Each row of a before or after table is a point. One or more steps were done to the points. Then noise was added and the rows were shuffled. The steps act on how far a point lies along the listed directions, d1 being the first. Write out the steps. A step turns or swaps two directions, mirrors them in a line or flattens them onto one, adds a multiple of one to another, or multiplies one. Angles are multiples of 10 degrees, from the lower direction toward the higher: turns from -170 to 170, lines from 10 to 170 but not 90. Use the fewest steps. Two steps may share a direction if one is a turn and the other turns, adds or multiplies; they go together, in the order done. Otherwise the lowest direction goes first.

Directions:
(1): [-40 -28  27]
(2): [-34  43  -6]
Before (11 x 3):
[[-48 -30  22]
 [  4  58 -25]
 [-62 -24  33]
 [ -6  35  -6]
 [ 12  23   1]
 [-47 -31  35]
 [ 26  68 -42]
 [ 33  52 -21]
 [ 12 -26  12]
 [  5   5  -8]
 [ 11 -10 -34]]
After, 11 rows:
[[ 26 -53  31]
 [  5 -13  -3]
 [ 14 -24 -28]
 [-36  56   1]
 [-44  40 -14]
 [ -3 -50  31]
 [ 14 -79  26]
 [ 13 -13  18]
 [ 15  21  -6]
 [-14 -29  22]
 [-55  48   1]]
Steps: swap d1 and d2

Directions:
(1): [ 34  23 -30 -38]
(2): [40 17  0 46]
(3): [ 19  12  56 -21]
Before, 11 rows:
[[  0  24 -28 -62]
 [ 44   6   6  37]
 [  3  26  15 -17]
 [-40 -18 -21 -74]
 [-42 -18  27 -65]
 [-41  13 -26  -2]
 [ -9  11   1 -70]
 [  9  11  11 -50]
 [-75 -12 -20 -34]
 [  9 -10  -3  22]
 [-73 -48  86  -4]]
After (11 x 4):
[[-25  26 -19  -9]
 [-34 -14 -24 -48]
 [-26  -6 -12 -28]
 [-16  -9  -3 -15]
 [-41 -16  22 -36]
 [-14  15   9   0]
 [-35 -24  97 -19]
 [ 15  -8  -3   7]
 [-22   8 -36 -25]
 [ 27   0   6  31]
 [-41   6 -18 -39]]
Steps: flatten d1 and d3 onto the line at 130 degrees; multiply d2 by 0.7

Directions:
(1): [-41 -10 -17 -50 -17  -6 -16  54]
(2): [ 38 -32 -49 -15 -23   7  49   2]
(3): [ 49 -13  34 -53  38   4 -11   7]
Before:
[[-60  23 -25  38 -44  16 -32  20]
 [ 31 -17  45 -37  39   1 -20  17]
 [-38  -7  -7 -46 -25   2 -26  48]
 [-32  -9 -35 -78 -13  -6 -27  62]
 [ 29  15  19  69  23   8   4 -37]
 [ -4   3  -5 -12  18  -4 -23   5]
 [-19  -9  -6 -92   9 -15 -34  77]
 [-63 -18 -36 -42 -19  -9  -4  34]
 [ 41 -13   3  29  -5   6  50 -41]
 [-30  -3 -14 -28 -15 -11 -12  37]
 [-28  48  18  46  -3  -7 -28 -21]]
After, 11 rows:
[[ 15 -20 -39 -14 -22   1  29  12]
 [ 72 -41 -52 -61  -3   3  46  25]
 [  5 -10 -21 -15   7  -2 -10  10]
 [ 55 -37 -70 -39 -17   7  46  -1]
 [ 36 -25  34 -51  29   5 -13  24]
 [  7 -39 -64 -12 -22   2  54 -14]
 [ 29 -31 -43 -28 -34  16  31  14]
 [ -9  22  58  35  21  -1 -11 -37]
 [-42  30  40  32  22   1 -50  15]
 [-35   5 -58  24 -58  19  -2  23]
 [-56  29 -10  -3 -22  -9 -33  35]]
Steps: turn d1 and d2 by 80 degrees

Directions:
(1): [-11 -34 -27   5 -74 -13 -28  -7  26]
(2): [-15   6 -51  48  13 -43  42   9   3]
(3): [-18  62 -34  10 -14  46  -8 -37   2]
Before:
[[  7 -40 -11  10  16 -43  28  19  -1]
 [  4 -52 -13  15 -14 -69  18  19   0]
 [ 38 -75  64 -41 -34 -16 -48  14  -1]
 [ -4 -37   1   4 -20 -29   0  18  -1]
 [ -4 -39 -74  38 -71 -52   2  -2  32]
 [ -8  -4 -13 -13 -51  40 -37 -34  13]
 [-23  24 -23  27   6 -15  12  12  22]
 [-19   3  -8   0 -31  11  -8  30   7]
 [-27  40 -61  70  56 -46  76 -13 -15]
 [ 22 -63  -6  34  -6 -75   4  47  14]
 [-25  50   1  -1   6  50  10  -1  -5]
 [-24  16 -20  33  29  -6  37 -20  -4]
 [ -5  12 -53  56  48 -58  53   0 -34]]
After:
[[   7  -46   -4   -6  -26  -24   -5    6    9]
 [ -20    5  -10    3  -37   -4  -21    7   33]
 [   1  -43  -16   13  -28  -54    4   10    4]
 [ -16  -24    5   -5  -45   18  -22  -29   17]
 [ -21   31   10  -12   -7   48   -2    2   -1]
 [  -6  -22   -7   14   -5  -30   16   16   -6]
 [ -21  -39  -10  -17 -113   14  -60  -43   29]
 [   0  -50  -11  -13  -94   -7  -58  -24    1]
 [  26   -6   22   20   73  -46   42   27  -32]
 [  -5  -25  -84   53  -39  -62   27    1   23]
 [  -5   28  -33   31   43    1   35  -17  -12]
 [ -20   16  -15   13   -4    0   16   34   -1]
 [  20  -51  -14   29  -24  -58  -11   35   19]]
Steps: swap d1 and d2; multiply d3 by 0.7

Directions:
(1): [-15 -11 -18   4  -4  83   0  29   2   1  52]
(2): [ 36  42  -6  10 -33 -14  47  13 -42  39  30]
(3): [-27 -39  47 -29   1   3  16 -21 -69 -12  12]
(4): [ -3 -18  -4  36  41 -51 -12  31  -6 -20  60]
(5): [-39   1  -9 -69   3 -26  13  53  19  29   2]
(6): [-44  11 -52  11 -48 -16 -47  -4 -38  -8  -3]
Before:
[[-31  -2  11 -40  -9  25  15  19   0   1  18]
 [ 31  42 -71  33   1  22 -32  23  65   6  -3]
 [-18  18 -22 -12 -20  35   0  58  -8  40   3]
 [ -2  -7   8  -4   7  19   5  -7  -8  -6  -7]
 [-18  11 -40 -20 -23  49 -21 -11   6   7 -29]
 [-16  11 -11 -28 -27 -14  35  18 -33  36   2]
 [-16  16 -12   2 -50  26  -3 -13 -52  16  -4]
 [-40 -13 -15  15  -4  -6 -22  18 -33 -16  35]
 [  0  29 -13  -3 -38 -94   2 -52  -6  33 -88]]
After:
[[ 25  41 -70  35   9  24 -35  18  71   3  -9]
 [  7  43 -17   6 -70  20  32  -1 -76  43  18]
 [ 21  54 -22 -15 -60 -28  82  30 -73  79  30]
 [-40 -16 -15  12   1  -1 -25  13 -24 -18  30]
 [  4  43 -29  -5 -35  30  29  68 -27  63  16]
 [-32  -5 -35 -21 -10  55 -34 -10  21  -9 -39]
 [-33  -5   9 -40  -9  25  15  20   2   2  19]
 [-11 -12   5  -7  14  24  -4 -10  -3  -8  -7]
 [ 17  46 -16   4 -50 -92  16 -44 -21  48 -78]]
Steps: multiply d2 by 3

Directions:
(1): [  2  13 -17 -34  -7  58  11 -44  33 -47  43   1]
(2): [-15  54  47  -9 -67 -22  23 -12 -18 -11  -4  26]
(3): [  0 -50  16 -44 -37  -2 -63  12 -34 -18  18  -5]
Before:
[[  5  12 -15  -6  22  37  32 -21  24  -6   6  -9]
 [ -2 -47  -7 -10  23 -22 -34  16 -32  10  -4  -2]
 [  6   4  -7  16  20 -17  26  -3   2   4 -15   2]
 [-16 -32  -2 -23 -31   3 -21   4 -21 -11  -1 -19]
 [ 12 -43   4 -28  -9 -12 -48  20 -10  -2  13 -22]
 [ 35 -30 -31  12  26 -22 -20  22 -11  12 -10  -7]
 [-10 -23  33 -28 -50  12 -34   4 -14 -33   2  18]
 [ -6  -9  11 -18 -34  -4  -4   1 -19  -1  -1  -1]
 [ 10 -34  -6 -34  -9  23 -48  11 -18 -18  33  -4]
 [  5 -20 -32 -87 -20  95 -30 -61  29 -86  85   9]
 [  4 -50  15   2  14 -14 -33  24 -22  -8 -12  -4]
 [ -5 -47  14 -23 -46 -35 -29  29 -51  -8 -12  -6]]
After, 12 rows:
[[  3  -8  11 -49 -45   4 -26  -9   0 -29  30 -11]
 [ -8 -34  -7 -41  -4  11 -28 -17 -14 -29  25   7]
 [-15   2  49 -10 -58 -11 -19   8 -16 -21 -14  28]
 [ -3  24  21 -32 -50  19 -10 -12 -13 -27  31  19]
 [  1 -37  15 -24  -6  13 -28  -1 -14 -43  13  -1]
 [-10 -45  12 -38 -52 -19 -32  16 -43 -29   3  -4]
 [-26 119  39 -22 -83   7  78 -54  13 -41  20  57]
 [-10  -2  16  -8 -28 -10  -4   4 -20   7 -10   5]
 [  3  30  -8   1  17  21  49 -11  23   2  -8  -8]
 [ 36 -30 -41 -22   8  10 -25 -11   5 -31  20  -3]
 [-20  -8   5 -19 -47   1  -3  -4 -16 -18   3  -8]
 [ 12 -18 -15   9  30  -6   8  -7   3  -1 -11  -7]]
Steps: turn d1 and d3 by -40 degrees; turn d1 and d2 by 70 degrees

Directions:
(1): [-58 -37  27 -32   5 -19 -12  -2 -30  25 -40  25  58  -8]
(2): [-48 -22 -24 -12  -3  19  70 -46  27  11  10  26 -36 -18]
(3): [-10 -16  34  26  39  28 -25  17   6  46 -35 -26 -56 -41]
(4): [-27  81 -15  -7  38 -50  22  36   6  12 -14  18  -8 -15]
Before, 8 rows:
[[ 35  29  -9   9   5 -23  -8  12   3  -5  18   1 -14  10]
 [-27   1   8 -11  17   1  10  -8  -6  16 -20   8  18 -11]
 [-29 -12  27  -9   7 -13  -9  11 -17  17 -16   6   6 -12]
 [ 21  36 -19 -11  -6 -27   0  16  -3 -31  13   4  18  19]
 [ 48  20 -10   4 -21  -9  -5   7  -6 -30  32   2  23  25]
 [-22   6  13 -13  14 -18 -15  20  -2  12 -25  14  20 -25]
 [ 21  -2  19 -10 -16 -34 -52  16 -39 -10  -9 -18  61  29]
 [-12   1  12 -12  14   0  -9   8  -8  12 -12  -4   9   0]]
After, 8 rows:
[[-23   0  21 -45 -17 -72 -45  17 -61  -7 -28  11 120  34]
 [-52 -64  39 -35  -5  -8 -36   0 -29  22 -47  26  73 -22]
 [-71 -54  50 -35   5 -20 -22   3 -43  34 -43  24  56 -15]
 [ 56  11 -26   1 -32   0  -5  -3   2 -51  38  -9   9  35]
 [ 83  59 -34  18 -24 -11  10  11  13 -52  61  -7  -5  35]
 [ 86  24 -26  30 -19   6  -5  -3  20 -31  54 -19 -45  26]
 [-60 -47  31 -29  12   5  -5 -18 -27  33 -46  17  55 -16]
 [-32 -25  24 -26   9  -2 -16   1 -23  19 -25   3  37  -1]]
Steps: multiply d1 by 3; add 0.5 times d2 to d3; multiply d4 by -1

Directions:
(1): [  1 -23  17  27  39 -26  -2  45  29 -32  70  28 -13  40 -32 -29 -34 -20
  37 -20]
(2): [ 20  41  14 -12  59  37  26  21  49 -24 -48  46   9 -56 -16   6   8   4
  11 -30]
(3): [-12 -49  34 -18 -34 -32 -31  19  26 -46 -32 -25 -14 -17  31   5  44  27
  57 -30]
(4): [ 24 -13 -35  14   6  21 -61 -10  -7 -19  12 -47 -29 -46 -60  16 -39  40
 -15 -30]
Before:
[[-13  17 -18  -3 -27  24  25 -47 -38  82 -26 -10  29   9  43  12  38   1
  -57  54]
 [ 44  -4 -40  20 -17  14 -26 -26 -12  14  -8 -20   1 -43 -51  38 -42  13
  -42 -13]
 [ -9 -45  -6  -1 -20 -18   2  13  -3 -17   9  13 -11  14  25   4  14  -8
    2  -3]
 [-10  20 -33  -7 -18  12  -5 -21 -22  36 -29 -27  -5 -18  20  28  -2   4
  -44  20]
 [ 19  25   5  25  65  31 -14  27  43 -32  -8  63   5 -41 -54   5 -17  12
   28 -39]
 [-13  35  -6   1   7  34   1 -18 -26  14 -16  17   2 -22  14  27  25  12
  -10   0]
 [  6  60 -14   4  61  34  23  21  42 -25 -68  50  33 -27 -13 -14   2 -19
   -3 -44]
 [ 12  -4  -4  40  62   5 -19  31  30 -11  44  -1 -34 -22 -53 -10 -75  19
   -5 -36]
 [-13 -26  25 -11 -43 -56   3  -8 -26  11  -5 -17  -7  48  49 -18  17   4
   21   5]
 [  3 -35 -69  41 -42  10 -81 -57 -49  22  48 -84 -55 -30 -72  28 -41  59
  -31  -2]
 [ 12  55  17 -43  -7  24  22  13  29  14 -69  35  20 -47  43  19  51  19
    7  -6]
 [-34   6   7 -12 -39   3  17 -25 -15  12  11  15   0  34  42 -13  13 -14
   -6  25]
 [-43 -63  54  13 -30 -78 -19  36  11 -31  40  11 -10  67  34 -37  17   3
   92 -13]
 [ 25  17 -23 -20  26  30 -54  -6  44 -35 -56 -14 -13 -68 -43  23 -14  51
   -6 -60]]
After (14 x 20):
[[  -9  -44   21   33   30  -34  -29   45   39  -33   48  -15  -39    6
   -21  -16  -48   18   39  -42]
 [   4  -45  -39    6  -40  -25  -89  -27  -17  -12   32  -63  -29   17
   -33    8  -40   42  -13  -20]
 [   5  -10  -20    3    5    8   26    4  -11    4   11   41    2    9
     7    4   -7  -21  -28   11]
 [  14   56    0   -6   30    6   51  -20  -18   41  -17   35   14   17
     5  -13  -14  -20  -29   13]
 [  -8   -4  -10  -25  -85  -19  -21  -20  -37   45  -11  -36    2   11
    52   18   36   26  -12   28]
 [  43  -28  -16   14  -14   -1  -42   -2   20  -24  -17  -17   -5  -53
   -51   38  -28   25   -4  -40]
 [  36   24  -47   38   63   56  -41   -6   27  -20   18   -3  -47  -87
  -115   24  -57   51   -9  -47]
 [   4   23   -3  -23    6   48   13  -30   12   33  -92    0   19  -63
    33   25   60   32  -23    4]
 [ -19    3    1   -1  -17   20  -21  -19  -28   -3  -15  -10   -9  -21
    23   24   29   24    5   -9]
 [  -1   18  -26  -13    0   16  -17   -5    8    7  -51  -21  -10  -52
     9   31    4   21  -19  -11]
 [ -34  -51   -3    4  -65  -55  -46    6  -11  -28  -27  -49    4   43
    43  -16   31    3   34  -24]
 [ -20   37    8  -19   -1   38   33  -21    8    4  -22   42    8   -6
    31   -8   15  -12  -11   10]
 [ -19   47    6   36   44   -6   57    4  -19   51   59   74   31   81
    -4  -43  -45  -47  -10   42]
 [ -21  -68   15   31  -43  -53  -61   10   -8  -26   42  -10  -12   42
    -4   -3    6   15   57  -15]]
Steps: turn d1 and d4 by -20 degrees; turn d2 and d3 by 140 degrees

Directions:
(1): [ -3 -52  43  17 -26   8 -30 -45  57  38  43 -35   4  29 -14 -21  26  31
  20  45  29  -7 -38  -4]
(2): [ 11  20 -31   3   8 -61 -36  29 -31   7 -42   8   9  28  47 -35  -2   2
  48  36  57  17 -46  21]
Before, 11 rows:
[[ 12   5  -2  -6   8  38  27  23   9 -32   9 -12   6 -49  -1  33  -6 -14
  -11 -31 -41  -9  42  -3]
 [  1  17  -3 -11  16  20  21  -4 -22 -17  -8  21   2   4  12  25 -37 -23
  -18 -47 -23  -5  18  -3]
 [ -8 -59  41   9 -29   6 -45 -32  41  59  34 -34   1  35  13 -53  21  33
   50  80  68  -5 -66   0]
 [  0  50 -42   3  20 -13   6  38 -61  -8 -35  34   0 -10   6  -6 -24 -37
  -10  -1  -4  -2   3  -4]
 [ -7  -9  11   6   9 -23   8   9 -27 -13 -11  -3  17   4  17   6 -21  13
   26  -2  14  10   3   3]
 [-10 -64  66  16 -11  40   6 -71  61  36  60 -48  -6   1 -41  -6  57  39
  -30  12 -21 -26 -28   1]
 [-33 -32  67  -4 -31  70  17 -59  50  11  47 -30 -25 -23 -51  35  13  -4
  -50 -32 -54  -7  54 -26]
 [  2  33 -13  -6  -6  34  35   3 -12 -13 -10  31  13 -44   6  41 -10 -14
  -44 -30 -41   6  40 -26]
 [ 18  98 -62 -13  21 -48   3  66 -88 -24 -70  59  34  -3  55  10 -36 -19
   35  -8  19  17   2  39]
 [  5 -58  49  14 -46  17 -11 -56  60  23  66 -34  -7  -5 -28 -21  28  24
   -8  15  15 -12  -8  -4]
 [ 20  57 -47 -32  36 -33  19  36 -59 -17 -65  20   9 -13  46   7  -8 -33
  -20 -34  -8  10  27  -3]]
After (11 x 24):
[[ 13  92 -42 -27  20  16  50  55 -71 -45 -37  60  27 -39  13  62 -37 -28
  -26 -67 -55   0  56  20]
 [ 20 -41  27  17 -43 -31 -43 -34  39  34  33 -30   3  23   7 -48  28  27
   32  43  60  -1 -47  14]
 [ -4  40 -21   1  17  19  24  23 -43 -10  -7  30  -8 -23 -17   9 -26 -36
  -41 -21 -42 -17  29 -18]
 [ -3 -55  43  18  -7 -16 -35 -51  43  55  27 -42   9  35   3 -43  58  48
   19  56  36  -9 -80  18]
 [ -5  -4  22 -11   6  36  19 -24   4  -5  11  -1   6   9  -4  27 -25  -8
  -24 -40 -28  -5  14 -10]
 [ -4  -1   9   0  11 -10   8  17 -28 -18  -8   0  15  -1  10  13 -18  11
   13 -17   3   9  15   3]
 [ 12  38 -21 -31  29  12  49  15 -30 -22 -25  15   7 -33   5  26  -6 -27
  -60 -59 -51  -9  57 -19]
 [-28 -61  80  13 -45  31 -32 -70  70  44  51 -47 -16  16 -33  -3  28  25
   -4  22  12  -5  -9 -16]
 [ -4   1  19   1 -25  56  25 -31  24   5  24   6  12 -36 -13  44   5   3
  -49 -14 -38  -7  30 -35]
 [  9 -28  29   3  -6  49  14  -8  43 -18  36 -27   6 -34 -16  29   8   2
   -7 -12 -32 -12  29 -11]
 [  1  -3 -11   0   1 -45 -50  22 -23  35 -27  -4   2  39  58 -66   3   5
   69  69  91  13 -73  18]]
Steps: turn d1 and d2 by 50 degrees
